Every row gives one point. Each copy is the shape, with its points in the same order, stretched, turned, moved and blurred by noise. Some copies are also mirrored. Which?

Shape (8 x 2)
[[-48  55]
 [-70  48]
 [ 21 -66]
 [-27  -2]
 [-35  50]
 [ 31  10]
 [  6  50]
 [-39  18]]
Copy 1 (8 x 2)
[[-17 -66]
 [-31 -86]
 [-39  52]
 [-32 -13]
 [ -1 -50]
 [ 16  22]
 [ 29 -25]
 [-31 -36]]
Copy 1 is: mirrored
Copy 2 (8 x 2)
[[-66   5]
 [-81   0]
 [ 40 -31]
 [-23 -15]
 [-49  13]
 [ 23  24]
 [-21  47]
 [-42  -9]]
Copy 2 is: only turned
Copy 3 (8 x 2)
[[-63 -38]
 [-59 -59]
 [ 69  18]
 [  3 -25]
 [-53 -19]
 [  0  34]
 [-52  18]
 [-18 -30]]
Copy 3 is: only turned

Shape (5 x 2)
[[ 49  16]
 [-32  16]
 [-49  52]
 [-22 -57]
 [-17  13]]
Copy 1 (5 x 2)
[[ 44 -34]
 [ 12  47]
 [ 49  53]
 [-79  22]
 [ 15  22]]
Copy 1 is: only turned
Copy 2 (5 x 2)
[[ 49 -21]
 [  8  32]
 [ 23  65]
 [-27  -9]
 [ 20  27]]
Copy 2 is: only turned
Copy 3 (5 x 2)
[[ 58  20]
 [-27 -43]
 [-19 -96]
 [-57  40]
 [ -7 -29]]
Copy 3 is: mirrored

Shape (7 x 3)
[[-55  11  35]
 [ 14  48 -63]
 [-63  36  -1]
 [ -4 -46 -32]
 [-39 -65  32]
 [ 48 -12  13]
 [ 10 -46  41]]
Copy 1 (7 x 3)
[[ 11  -2 -73]
 [ 66  19   6]
 [ 37  32 -53]
 [-38   1  24]
 [-54 -19 -20]
 [  3 -52  24]
 [-36 -52  -8]]
Copy 1 is: mirrored
Copy 2 (7 x 3)
[[ 78   3  13]
 [ -8  45 -70]
 [ 83  52 -13]
 [-43  26  -3]
 [ -3   1  61]
 [-41 -49   8]
 [-33 -52  48]]
Copy 2 is: only turned

Shape (8 x 3)
[[-84   0  11]
 [-14  27 -20]
 [  9  45 -32]
 [ -8 -13 -21]
 [ 56 -18  29]
 [-85  31  22]
 [ -5 -54 -60]
 [ -3  16   9]]
Copy 1 (8 x 3)
[[-37  40 -48]
 [ 12  15 -18]
 [ 37  11  -5]
 [ -3 -28 -32]
 [ -8 -55  21]
 [-37  69 -15]
 [ 10 -62 -69]
 [  0  11  -3]]
Copy 1 is: only turned
Copy 2 (8 x 3)
[[ -2  68 -32]
 [ 14  49  24]
 [ 28  39  39]
 [ 34   3  -8]
 [ -8 -77   0]
 [-32  93  -3]
 [104  -2 -32]
 [ -8   5   6]]
Copy 2 is: only turned
Copy 3 (8 x 3)
[[ -53  -84  -23]
 [   1  -10   10]
 [  26   15   32]
 [   5    7  -19]
 [ 101   -5  -12]
 [ -42 -106   -2]
 [ -25   60  -51]
 [  36  -37    8]]
Copy 3 is: only turned
Copy 4 (8 x 3)
[[-35 -50  86]
 [-43   3  -2]
 [-58  26 -36]
 [ -3 -19   2]
 [ 42  56   1]
 [-65 -27  92]
 [ 27 -60 -29]
 [-20  20  16]]
Copy 4 is: only turned
